Every row gives one point. Any point is a mix of the corners, with weights that add up to 1. It lies inside the corners' shape when no weight is negative. Is each point inside? If not, which corners have a negative weight?
In the rows, 128 means zero.

Corners:
(1): [115  80]
(2): [132 156]
(3): [177 179]
Points:
[120  94] => inside
[130 119] => inside
[170 171] => inside
[172 173] => inside
[142 112] => outside (2)

Corners:
(1): [149  89 120 142 101 126  71 134 193]
(2): [188  44 157 105 129  69 135 158 125]
(3): [ 81  80 155 167  52 134 135 128 156]
(4): [143   7  81 113 120 156  78 183 124]
(5): [ 63 145 113 198 116  94 139  58 133]
(6): [129 133  73 136 121 109 150  86 122]
(7): [114 125  90 137 171 117 161  71 172]
(8): [163 113 147 127 158 141 140 116 119]
(9): [101 176 161  52 143 133 117  48 144]
(10): [137 188 159 169 161  70 158 175 102]
Points:
[111 127 103 139 129 121 144 101 126] => outside (1, 2)
[159 116 133 148 143 110 154 130 129] => outside (4, 5, 9)
[137  90 140 121 136 118 128 131 156] => outside (5, 6)
[147 141 120 125 162  97 139 119 123] => outside (3)
[162 111 165 112 135 114 123 129 171] => outside (4, 5, 6)
[158  73 147 104  93 113 131  91 177] => outside (4, 5, 10)
[128 104 118 142 133 112 126 135 131] => inside

Corners:
(1): [ 24 186 145 168  90  97 109 140 135 137 117  95  98 106  48 135 161 131
 187 150]
(2): [155 121 105 160 173  69  81 159 119 139 209 173 132 120  96 132  98 109
 142  85]
(3): [ 75 152 103 129  94 118 101 123 159  82 130  87 151 128  60 128  91 101
 140 208]
(4): [137 172 117 197 120  95 144 143 145 119 178 113 147 160 118 185 175 116
 162 155]
(5): [ 78  57  76 170 155 136 103 114 164 136 132 110  97 176 133 106 122 146
 148  79]
(6): [204 159 129 165 122 156 161 137 156  86 113 189 146 114  88 114 160 133
 173 162]
(7): [ 93 163 100 101 154 105 131 135 137 178 176 159 110 134 156  95 171  81
 105  97]
(8): [202 121 109 113 124  82 154  88  84  88 137 177 119 164 155 109  99 151
 154 178]
(9): [213 147  76 190 110 140  94 110 160 119 145 108 123 103  75 138 108 144
 151 130]
(10): [123 119 117 148 110 120 121  47 119 135 226 104  98 148 107 140 178 116
 161 142]
(11): [ 95 154 161 146  75 128 158 134 138  73 120  61 131 127  82 139  91  97
  93 163]
(12): [143 221 147 175 124 146 105 130 124 105 115 104 148 153  78 113 170 119
 186 123]
(13): [119 186 127 125 176  87  87  88 149 163 163 103 106 150  61 155 184 106
 123  66]
(14): [137 162 140 108  65 102 117 135 134  23  89 169 171 135 130 113  65 167
  63 142]
(15): [180 131 112 121 123 124  82 144 222 103 156  61 117 117 107 104 121 124
 138 131]
(16): [153  74 119 195 182  77  96 116  81 130 121 129 181  84 105 128 110 154
 140 128]
(17): [163  61  99 175  73 173 163  98 115 137 134  44 172 145  47 140 165 122
 197 153]
(18): [119 125 140 229 130  66 132  97 152 171 143 134 129 195 107 115 154 127
 125 127]
(19): [151  73 146 196  69 181 110 174 103  99  99 163 114 210 133 149 125 182
 137 202]
(20): [198 165 117 100 198 118 107 111 136 173 235 183 150 101 146 151  49 136
 187 117]
(21): [131 149 100 167 152 114 116 111 116 112 148  84 132 143  52  97 149 198
 144 113]
Points:
[110 115 115 172 105 113 122 111 137 114 124  96 127 164  99 123 142 135
 132 139] => outside (2, 6, 20)
[126 142 115 143 118 124 116 122 134 113 147 117 126 130  97 128 132 130
 148 139] => outside (18)
[145 125 115 163 126 110 123 136 127 118 138 126 144 140 112 123 105 143
 147 145] => outside (6, 10, 13)
[124 130 114 159 111 108 112 122 133 114 143 108 132 143  99 133 129 121
 134 140] => outside (6, 20, 21)
[144 137 123 138 100 124 128 135 161 106 141 130 130 138 101 146  92 125
 150 154] => outside (7, 10, 12, 16, 21)

Corners:
(1): [134 112  85 140  72 125  50 147 137 113 134  85  69 105  48 107 138 149
 109  99]
(2): [ 73 127 154 150 186 138 172 154 134 105 134  71 173 173 143 158 120 130
 179  89]
(3): [ 75 163 156 156 158 143 141 167 157 141 141  90 222 105 119 113  95  35
 138  92]
(4): [190 138 120  92  91 125 100 153  63 212 120 150  88 132 144  87 157 144
 119  83]
(5): [ 97 108  71 161 104 104 117 123  96 118 120 102  48 122  98  93 159  71
 133 148]
(6): [150 158  89 155 135 134 106  45 110 136 145  32  83 132  51 118 160 101
  96 138]
(7): [ 87 117 126 103 168  97 106 129 171  70  72 143 183 149  97 166 158  91
 131  84]
(8): [ 77 128 111 134 204 188 167 179 191 127 134 161 166 154  13 148 119  85
 174 129]
(9): [ 65 152 122  72  85 113 109 105 109  92 130  88 147 150  80  54 141 101
 139 157]
(10): [213 150 113 140 115 110 112 116 130 146 125 182 129 168 161  96  92 133
 152 154]
(11): [206  94 187 123  52 129 125 124 104 122 140 180 111 166 150  82 158 140
  93 106]
(12): [215 115 128  79  28 154 114 141  63 138  90 170 115 150 176 149  95 131
 101 146]
(13): [ 62 158 156 133 159 176  87 126 105  93 160 143 174 109  85 163 147  86
 188 106]
(14): [125 127 132 125 146  76 155 121  98  94 166 111  83  76  53 112 139 126
  97 124]
(15): [111  94  85 129 131 131 138  86 126 133 116  99 114  52  90  95 164 141
 110 143]
(16): [ 54 128 171 155 209 167  95 136 132 101  89 132 160 122  85 118  85 112
 117 127]
(17): [ 98  91  63 125 141 130 117  82 104  88 174 115 120 137 101  71  85 112
 106  51]
(18): [ 27 190 118 134 171 153 152 159 192 112 154 164 149 127 128 168 135 126
 124  97]
(19): [191  75 145  73  67 116  92 112 140 202 148 161  60 131 166 125 109 123
 124 117]
(20): [ 83 138 151  90 226 179 119 185 148  77 160 104 209 117 164 120 144  67
 122 156]
(21): [235 120 136  81  59 147 137 112 143 132  78 139  37 108 152  71 130 121
 144  73]
Points:
[128 127 133 108 131 141 117 129 132 122 133 130 139 132 113 119 124 115
 130 110] => outside (5)
[112 134 122 123 140 134 123 133 130 108 126 115 138 132 108 109 133 111
 123 121] => outside (13, 19)
[146 120 143 126 119 133 112 142 126 128 121 146 117 120 136 119 132 124
 125 112] => outside (6, 8, 9, 17)
[ 92 120 126 111 131 140 134 130 129 129 114 139 120 118  95 124 119 104
 150  96] => outside (1, 6, 10, 11, 20)
[ 87 122 132 116 125 132 131 135 115 126 134 136 143 137 103 119 126 107
 132 108] => outside (1, 6, 10, 20, 21)
[ 97 121 114 151 144 138 134 125 161 129 127 103 116 135  85  95 113 110
 137 112] => outside (4, 7, 12, 13, 14, 20)
[ 78 118 173  98 187 174 171 152 138 127 159 153 164  93 125  88 113 109
 147  97] => outside (1, 5, 6, 7, 10, 12)
[ 45 147 131 119 186 132 120 176 133 116 132 135 164 122 109 161 140 114
 158 151] => outside (3, 6, 11, 17, 21)

Corners:
(1): [ 99 131   7 121 143 137 120 127 138 132 107 137 116 121 132 138 141 124
 111 134]
(2): [123 119 140 129 140 109 141 134 133 128 102 120 129 108 136 111 128 135
 153 142]
(3): [138 134 156 139 141 126 128 133 142 123 109 157 127 119 122 146 122 115
 109 129]
(4): [120 144 148 129 115 134 139 149 136 117 132 122 139 120 119 120 112 125
 108 151]
(5): [110 160 123 104 124 124 131 123 130 136 169 128 111 132 133 133 164 121
 118 147]
(6): [112 121 126 133 139 128 137 132 137 140 119 126 137 140 136 134 132 117
 115 116]
(7): [109 132 124 129 143 126 121  95 140 123 129 124 121 121 130 114 146 129
 127  93]
(8): [117 197 106 127 138 133 137 121 134 134 124 145 118 120 125 151 125 141
 122 111]
(9): [138 125 153 108 131 125 139 144 119 128 149 120 116 114 140 117 112 141
 113 144]
(10): [217 104 134 141 139 138 122 103 126 141  98 128 139 107 151 129 153 150
 114  96]
(11): [126 117 150  75 121 137 142 130 127 100 170 117 122 124 131 100 156 136
 197 122]
(12): [114 121 134 114 147 144 157 126 138 120 108 121 125 119 135 125 138 146
 116 151]
(13): [170 109 144 108 139 125 141 144 141 129  92 112 129 110 138 122 126 123
 106 140]
(14): [126 124 137 138 137 133 119 156 153 139 105 109 115 122 129 118 109 128
 112 150]
(15): [110 125 132 144 126 117 119  95 124 125 110 128 134 136 145 137 117 120
 152 120]
(16): [125 117 152 133 118 136 138 139 116 118 125 118 108 115 159 127 132 122
 112 136]
(17): [107 205 142 128 141 142  92 140  98 130 132 148 132 143 127 128 130 124
 107 125]
(18): [115 131 149 123 115 123 112 142 135  88 118 150 126 171 157 123 138 133
 140 124]
(19): [123 118 149 114 113 132 137 148 119 140 109 126 120 128 116 112 122 139
 104 143]
(20): [121 128 123 126 127 134 111 139 128 134 145 120 124 120 128 192 160 133
  98 143]
(21): [125 119 139 116 116 114 134 137 148 149 108 144 140 107 144 129 119 125
 102 144]
Points:
[130 128 132 121 132 127 134 129 134 130 117 127 128 117 134 122 127 128
 124 133] => outside (18, 20)
[129 123 135 124 129 128 135 130 135 126 120 127 124 121 137 129 131 130
 122 132] => outside (17)
[ 99 139 139 108 124 127 116 155 133 116 121 137 130 136 120 127 132 120
 136 165] => outside (6, 7, 8, 9, 10, 16)
[123 128 136 120 131 131 136 133 130 127 121 127 124 125 134 126 131 133
 119 136] => inside
[109 137 128 114 133 131 134 143 129 123 130 118 117 126 129 122 133 133
 123 141] => outside (3, 10, 15, 21)
[133 124 141 117 132 130 128 137 129 125 117 128 121 120 139 122 137 131
 118 136] => outside (4, 6, 8, 15)

Corners:
(1): [148 133  99 131 143 168 134 116 106 119 121 107 121 137 117 141 142 137
 169 207]
(2): [145 105 100 154 137 129 117 111 110 119 121 128 118 132 130 140 135 122
 115 119]
(3): [142 137 110 116 139 133 115 119 155 129 117 122 125 126 139 151 143 124
 105 105]
(4): [155 136 113 128 134 128 130 110 113 127 144 190 121 134 138 136 129  97
 149 121]
(5): [131 111 137 122 109 157 146 106 134 116 123 107 110 129 135 144 140 136
 110 119]
(6): [142 126 132 120  72 130 117 146 152 110 130 122 141 120 130 120 124 123
 126 107]
(7): [152 133 122 142 139 142 107 189 109 125 188 110 112 120 144 130 145 124
 117 112]
(8): [145 128 125 146 127 131 139 185 115 136 139 114 120 120 137 137 121 133
 118 146]
(9): [139 135 134 129 118 167 141 113 113 128 129 134 118 140 116  89 139 120
 117 118]
(10): [146 131 105 128 136 138 149 123 144 102 133 111 130 120 134 123 128 139
 126 118]
(11): [142 143 137 122 132 135 132 108 117 108 117 117 119 126 137 133 141 137
 117 139]
(12): [118 131 140 184 141 134 141 104 118 131 138 113 126 153 138 124 128 101
 145 122]
(13): [134 117 108 134 139 123 121 105 145 105 125 117 110 132   7  90 139 117
 129 124]
(14): [145 113 125 131 132 128 119 116 136 118 140 160 129 124 139 126 155 117
 124 158]
(15): [142 115 134 153 134 155 135 117 114 123 130 113 145 128  96 137 127 121
 110 129]
(16): [129 117 133 128 133 155 140 166 119 110 136 106 136 143 148 128 155 135
 128 118]
(17): [153 117 134 117 130 145 115 121 122 123 119 126 126 152 139 135 106 131
 115 174]
(18): [138 124 114 127 143 128 140 106 111 137 135 119 131 146 126 136 147 129
 120 139]
(19): [116 137 133 154 114 125 111 111 128 125 147 204 126 135 135 111 133 143
 165 121]
(20): [ 50 127 138 150 114 145 124 114 124 123 131 118 132 125 131 131 132 144
 110 116]
(21): [124 115 142 119 122 131 131 121 135 123 137 132 124 122 141 110 132 139
 160 113]
Points:
[134 129 128 129 128 141 128 117 129 120 134 131 125 133 124 123 138 128
 133 128] => outside (2, 8)
[152 124 114 132 138 142 130 123 119 119 131 131 121 132 126 133 139 127
 122 140] => outside (6, 12, 20, 21)
[136 128 123 138 131 137 127 129 123 122 134 129 127 131 128 128 135 125
 129 133] => outside (5)
[132 125 125 137 128 143 130 127 123 120 130 113 125 132 126 127 135 132
 126 129] => outside (4, 14)
[124 123 124 144 125 139 119 124 116 136 139 136 130 133 137 135 127 115
 126 132] => outside (5, 10, 11, 13, 16, 19)
[137 123 126 135 125 139 126 129 129 116 129 116 127 128 129 136 130 124
 124 130] => outside (9, 18, 19)
[167 126 100 121 136 135 124 122 133 119 120 144 132 137 104 126 133 121
 123 146] => outside (5, 7, 11, 12, 20, 21)
[136 131 120 145 134 156 138 125 111 127 138 105 132 143 154 146 129 117
 117 119] => outside (8, 11, 13, 14, 19, 21)
[119 112 144 139 116 141 136 115 125 117 119 117 129 139 116 118 135 133
 121 130] => outside (1, 3, 4, 7, 10)

Corners:
(1): [ 99 148  80 158 160 128 109 153 114 105 166  97 111  89 121 167 184 143
 108  84]
(2): [ 84 109 126  50 117  78 156  70  82 108  58 182 163 136 115  90 136 153
 136 184]
(3): [135 146  85 168 168 118 114 148 169 117 153 136 134 147 192  97 111 133
 117 156]
(4): [117  83 177 184 114 109 150 118  88  68 172 103 140 131 164 145 151 161
  76 114]
(5): [126  88 183 106  80 128 173  99 139 127 145  57 104 105  65 152  85  80
 167 213]
(6): [122  89 128 144 148  87  93 128 136  95 127 164 100 146  94 149  90 108
 105 144]
(7): [ 92 164  33  61 121  88 119 184 116 125  59  92 151 143 146 192 150 223
 213 106]
(8): [182  81 127  68 183 204 177  50 107  78  93 131  93 146 139  76  82  56
 132 110]
(9): [177  97 189 151  77 162 145  94 172  69  57 105  81  62 136  99 100  68
  76 163]
(10): [139 141  70 202 125 145 155  99  80 140 105  65 140 102 103 139  95 131
  81 150]
(11): [ 75 116 168  79 109 111 109 104 133  74 112 140 101  83 131  89  52 128
 157 192]
(12): [193 107 135 158  63 174 143 189 134  94 172  51 136 154 170 112 114 170
  80 208]
(13): [125 144 115 193 142 151  75 125  98 133  75  96 139 139 119 162 168 152
 125 133]
(14): [150 122 174 144 154 120 154 133 154 116 147 154 126  80 128 114 115 169
 147 136]
(15): [146 141  86 196 153  68  67 149  95 194  74  63 128 113 115 112 147 189
  73 117]
(16): [ 81 110 126  77 149 102 116 133  71 161  66 146 117  74 128 150 126  41
 204  99]
(17): [134  99  82 159 183 175 173 176 127 102  83 112 118 154 142 181 167  92
 206 155]
(18): [153 183 135 190 105  99  87 129  70 143 136 160  61 105 189 116  93 171
  59 173]
(19): [101 143  85 107  94  93 128 175 161 106  93 134 108 115 104 121 135 204
 228  54]
(20): [ 52 137 115 177 106  96  88 102 148 123  73 178  65  93 153 129  90 174
  58  93]
(21): [149  88  67 129 139 152  71 105  57 182 127 128 101 114 187 182 187 165
 146  83]
Points:
[132 115 123 126 118 133 134 121 108 120 110 110 108 104 139 129 119 136
 130 138] => outside (3, 6, 13)
[125 120 126 139 134 119 112 129 114 111 111 133 110 119 149 125 124 145
 122 129] => outside (5, 10)
[112 107 118 122 139 118 136 120 129 109 104 130 112 112 127 135 117 122
 147 129] => outside (12, 13, 18)
[128 109 130 144 134 133 128 116 123 121 106 117 120 113 138 116 120 127
 133 139] => outside (1, 6, 7, 18)
[127 118 130 136 119 125 126 118 117 116 102 121 111 116 134 125 107 133
 127 147] => outside (1)
[147 109 125 122 127 123 128 128 113 123  99 117 123 127 138 133 134 135
 145 140] => outside (1, 10, 11, 20)
[128 127 116 149 121 125 128 128 103 129 104 107 116 110 136 139 133 149
 119 123] => outside (3, 6, 11)
[143 113 123 139 125 135 128 121 102 118 116 101 115 122 138 140 123 116
 117 164] => outside (14, 19, 20)
